Every row gives one point. The ring and each string are closed loops that go straight from each point to the next, and from the last back to the first. Before rounding, they use only three directions, however many columns there are. How many times does the string pass through the ring? Passing back the other way cancels.

Ring, 7 rows:
[[-0.09  0.49  0.30]
 [ 0.64  1.14 -3.13]
 [ 0.24  0.39 -4.02]
 [-0.64 -1.41 -3.18]
 [-1.15 -2.69 -0.75]
 [-1.32 -2.41  1.53]
 [-0.79 -0.61  1.71]]
String:
[[ 2.23  0.81 -4.74]
 [ 0.70 -0.27 -2.85]
 [-1.12 -0.45 -1.27]
 [-1.84 -0.32 -2.57]
 [-0.85 -1.27 -4.86]
 [ 0.23 -2.19 -4.46]
 [ 0.15 -1.93 -2.55]
 [-0.34 -1.77 -1.48]
 [-1.98 -2.03  0.20]
 [-2.36 -2.80  1.42]
 [-2.77 -2.11  2.09]
 [-2.50 -2.95  4.07]
 [-0.91 -2.26  3.43]
 [-0.05 -1.18  1.59]
 [ 0.20 -0.64 -0.09]
 [ 0.02 -0.49 -0.72]
 [-0.98 -0.08 -0.07]
 [-0.95  1.02 -0.11]
 [ 0.99  2.06 -2.42]
 [ 1.77  1.49 -3.92]]
Times through: 3
String, 26 rows:
[[ 1.01  1.71 -4.76]
 [ 0.21  1.35 -4.70]
 [ 0.37  0.81 -5.30]
 [-1.26  0.21 -3.97]
 [-1.13 -0.59 -2.02]
 [ 0.07 -0.92 -2.65]
 [ 0.72 -1.28 -3.64]
 [ 0.69 -1.68 -4.18]
 [ 0.00 -1.34 -2.64]
 [-1.01 -1.18 -1.75]
 [-2.19 -1.31 -1.77]
 [-1.48 -0.89 -1.24]
 [ 0.08 -0.93 -2.80]
 [-1.22 -0.61 -1.54]
 [ 0.32 -0.68 -2.29]
 [ 1.82  0.12 -5.15]
 [ 1.93  1.44 -6.33]
 [ 0.51  1.94 -4.57]
 [-0.81  1.04 -2.04]
 [-0.41 -0.10 -1.42]
 [ 1.15  0.32 -2.67]
 [ 1.84  1.37 -3.39]
 [ 0.82  0.13 -2.28]
 [-0.14  0.03 -1.58]
 [ 1.47  0.46 -3.17]
 [ 2.52  1.44 -5.00]]
Times through: 2

Ring:
[[-1.23  2.20 -0.94 -0.68]
 [-3.04  1.68  0.64  0.18]
 [-3.41 -0.49  1.68  1.69]
 [-1.88 -2.15 -0.10  2.10]
 [ 0.65 -2.57 -1.76  1.67]
 [ 3.06 -0.99 -1.60  0.43]
 [ 2.14  1.43 -1.43 -0.81]]
String (22 x 4):
[[-2.28 -4.05 -1.84  2.94]
 [-1.57 -2.19 -2.50  1.63]
 [-1.57 -3.50 -2.02  2.48]
 [-0.54 -3.59 -1.48  2.48]
 [ 0.19 -4.20 -4.33  2.20]
 [ 0.72 -2.56 -3.87  1.25]
 [ 1.06 -1.41 -2.48  0.79]
 [ 3.17 -1.53 -3.02  0.46]
 [ 5.90 -0.57 -1.64 -0.23]
 [ 5.00  0.50 -0.73 -0.55]
 [ 3.83  0.59 -3.01 -0.87]
 [ 3.53  0.88 -2.63 -0.92]
 [ 5.16  1.58 -0.76 -1.21]
 [ 2.86  0.82  0.54 -0.19]
 [ 3.45  0.52  0.52 -0.10]
 [ 4.89 -0.40 -1.03 -0.06]
 [ 5.14 -1.78 -2.07  0.51]
 [ 2.85 -1.50  0.28  1.11]
 [ 0.70 -0.96 -0.10  1.04]
 [-0.01 -0.79 -0.38  0.99]
 [ 0.02 -1.99  0.97  1.93]
 [-1.30 -3.62 -0.33  2.83]]
Times through: 0
String (24 x 4):
[[ 2.07 -1.08 -3.15  0.33]
 [ 0.08 -0.43 -1.19  0.61]
 [ 1.63 -1.35  0.00  1.15]
 [ 1.48 -3.16 -1.64  1.91]
 [ 0.24 -4.36 -3.02  2.53]
 [-0.95 -2.80 -3.19  1.76]
 [-0.79 -1.46 -1.47  1.28]
 [-0.40 -0.86  0.24  1.20]
 [-0.69 -2.69  0.12  2.28]
 [-0.58 -3.83 -1.63  2.60]
 [-0.16 -2.98 -2.96  1.80]
 [ 0.17 -2.00 -2.92  1.18]
 [ 0.99 -1.82 -2.66  1.01]
 [ 2.54 -2.08 -3.60  0.76]
 [ 0.41 -0.62 -2.37  0.45]
 [ 1.38  0.08  0.25  0.40]
 [ 4.25  0.78  0.30 -0.41]
 [ 5.10  1.42 -1.39 -1.22]
 [ 2.73  0.88 -3.11 -0.89]
 [ 0.77  0.21 -2.79 -0.16]
 [ 0.55  0.30 -0.29  0.29]
 [ 3.12  1.08  0.71 -0.35]
 [ 4.84  0.78 -0.37 -0.62]
 [ 5.38 -0.38 -2.36 -0.40]]
Times through: 4

Ring (6 x 6):
[[ 0.13  2.35  1.61  0.04 -0.37  1.87]
 [-1.30  2.62 -0.05 -2.95 -0.65 -0.91]
 [-2.26  0.19 -1.56 -5.37 -0.26 -2.26]
 [-2.22 -1.41 -2.64 -4.51  0.78  0.24]
 [-0.83 -2.08 -1.23 -1.47  1.27  3.41]
 [ 0.55 -1.00  1.65  0.38  0.43  3.28]]
String (29 x 6):
[[ 1.52 -0.43  3.26  2.08  0.17  4.11]
 [ 0.96 -1.35  3.00  0.11 -0.14  1.92]
 [-0.02 -0.72  1.31 -1.16  0.04  1.38]
 [-0.24 -0.12  0.38 -0.65  0.45  2.65]
 [ 0.48  0.26  0.42  1.98  1.16  6.07]
 [ 1.38 -0.75  3.00  1.79  0.25  4.03]
 [ 1.35 -0.78  3.87  0.66 -0.44  1.80]
 [-0.21 -0.37  1.48 -1.90 -0.33  0.14]
 [-0.48  0.91  0.22 -0.95  0.21  2.07]
 [-0.42  0.36  0.97 -1.81 -0.25  0.46]
 [-0.15  1.13  1.96 -1.74 -0.80 -0.47]
 [-0.77  1.44  0.30 -1.90 -0.23  0.57]
 [-1.32  2.86 -0.98 -1.88  0.00  1.21]
 [-2.11  4.41 -1.49 -3.51 -0.61 -1.03]
 [-2.00  2.28 -0.26 -5.28 -1.21 -3.81]
 [-1.35  0.25  0.55 -4.60 -0.91 -2.95]
 [-1.45  0.59 -0.56 -3.57 -0.21 -0.75]
 [-1.97  1.31 -1.67 -3.85  0.01 -0.45]
 [-2.96  2.45 -2.97 -5.43 -0.18 -1.87]
 [-2.13  0.96 -0.16 -6.30 -1.28 -4.87]
 [-1.50  0.73  0.51 -4.92 -1.09 -3.47]
 [-1.06  0.57  0.18 -3.05 -0.35 -0.64]
 [-1.53  2.90 -1.33 -2.16  0.05  1.10]
 [-1.32  5.06 -1.01 -1.09 -0.20  1.67]
 [-0.42  5.07  0.70  0.07 -0.56  1.86]
 [ 0.26  0.64  3.06 -1.75 -1.15 -1.23]
 [-0.18  0.74  1.24 -1.13 -0.23  1.06]
 [-0.13  1.14  0.62 -0.11  0.25  2.82]
 [ 1.02  1.26  1.90  2.47  0.49  5.26]]
Times through: 5
String, 22 rows:
[[-1.43 -0.37 -0.81 -3.50  0.12 -0.18]
 [-1.76  0.34 -1.69 -3.42  0.36  0.44]
 [-3.52  0.67 -3.96 -6.85  0.17 -2.48]
 [-2.12 -1.08 -0.41 -6.65 -0.86 -4.55]
 [-2.70 -0.78 -1.99 -6.73 -0.30 -3.47]
 [-2.98  0.27 -4.28 -4.69  1.05  0.83]
 [-1.54 -0.44 -1.40 -3.25  0.45  0.67]
 [-1.08 -1.61 -0.04 -3.59  0.03 -0.56]
 [-0.93 -2.91 -0.14 -3.40  0.41  0.16]
 [-0.65 -1.24  0.17 -2.22  0.29  1.03]
 [-0.56 -0.60 -0.95 -0.40  1.17  4.21]
 [ 0.96 -2.02  1.50  1.62  1.08  5.37]
 [ 1.45 -1.32  2.41  2.55  0.85  5.69]
 [ 0.24  0.07  0.69  0.75  0.71  4.24]
 [-0.41 -0.45  0.87 -1.91 -0.07  0.65]
 [-0.10 -0.57  0.99 -1.02  0.18  1.80]
 [ 0.06 -0.47 -0.34  1.14  1.37  5.75]
 [-0.61 -0.49 -0.89 -0.60  1.06  3.85]
 [-0.51 -1.95  0.52 -2.35  0.26  0.77]
 [-0.81 -2.14  0.30 -3.21  0.12 -0.16]
 [-1.05 -0.73 -0.32 -2.87  0.19  0.39]
 [-2.49 -0.06 -3.90 -3.52  1.32  2.20]]
Times through: 0
